Each row of a before or after table is a point. One or more steps were done to the points. Then noise was added and the rows were shuffled. The steps act on columns, c1 being the first. Write out the steps. A step turns or swaps two columns, mirrors them in a line or flattens them onto one, adds a multiple of one to another, or multiplies or shifts one. Angles are multiples of 10 degrees, from the lower column toward the higher: turns from -170 to 170, lines from 10 to 170 but not 90. Use the fewest steps. Two steps may share a column if one is a turn and the other turns, adds or multiplies; they go together, in the order done. Otherwise the lowest column goes first.

Before:
[[  9  -3]
 [  8  -4]
 [-10   6]
 [  9  23]
 [  6 -30]
 [ -1 -28]
 [-95 -16]
 [ -4  15]]
After (8 x 2):
[[ 18  11]
 [-14  -7]
 [ -7  -5]
 [  4   3]
 [  6   3]
 [-78 -46]
 [ -5  -4]
 [  4   1]]
Steps: flatten c1 and c2 onto the line at 30 degrees

Before:
[[ -7 -15   0 -22]
 [  5   1  -4 -17]
 [  0  19   3  14]
 [-10   1  16  15]
 [ 10  -5 -10   5]
 [ -9   0  -4 -69]
 [ 42 -20  21  -9]
 [ 28  -7  50  22]]
After:
[[ 50  18  63  23]
 [ 22   7  -9   7]
 [ 94  31  14 -11]
 [ 23 -13 -17 -20]
 [-11  -6 -55 -67]
 [-41  13  10  14]
 [-12  -7  21  15]
 [  3   4 -16 -16]]
Steps: turn c1 and c2 by 60 degrees; multiply c1 by 2.5; add 0.7 times c4 to c3

Before, 9 rows:
[[-12   5 -14 -25   4 -10   1 -36]
 [ 63  -2 -16   2  22 -52   9 -31]
 [-31 -23  27  59   6   9  24  17]
 [ 12 -41 -37 -37  43  -6   4   2]
 [ 24 -65   2 -12  22  14 -75 -12]
 [-15 -42  14 -33  21 -14 -29  19]
 [ 19  38  37   6 -19  37   8  16]
 [ 13 -70  -3  95 -49 -18 -21  26]
 [ 21 -29  45  -7 -26  30  -5 -11]]
After:
[[-16 -44  -4  -5  24  32 -30  19]
 [  9 -43 -57 -13  44  34   4   3]
 [ 62   0 -34  44  19  24  11 -32]
 [ 20  37  16 -24 -22 -25   6  17]
 [-13   3 -34  -4   5  27   3 -36]
 [-34 -21   7  22   3 -57  25  19]
 [ 23 -26  26 -29 -25 -10  -4  -8]
 [ 24 -67 -19 -16  24   5 -73 -12]
 [ 16 -70 -22  64 -50 -75 -22  30]]
Steps: shift c3 by -20; mirror c4 and c6 in the line at 150 degrees
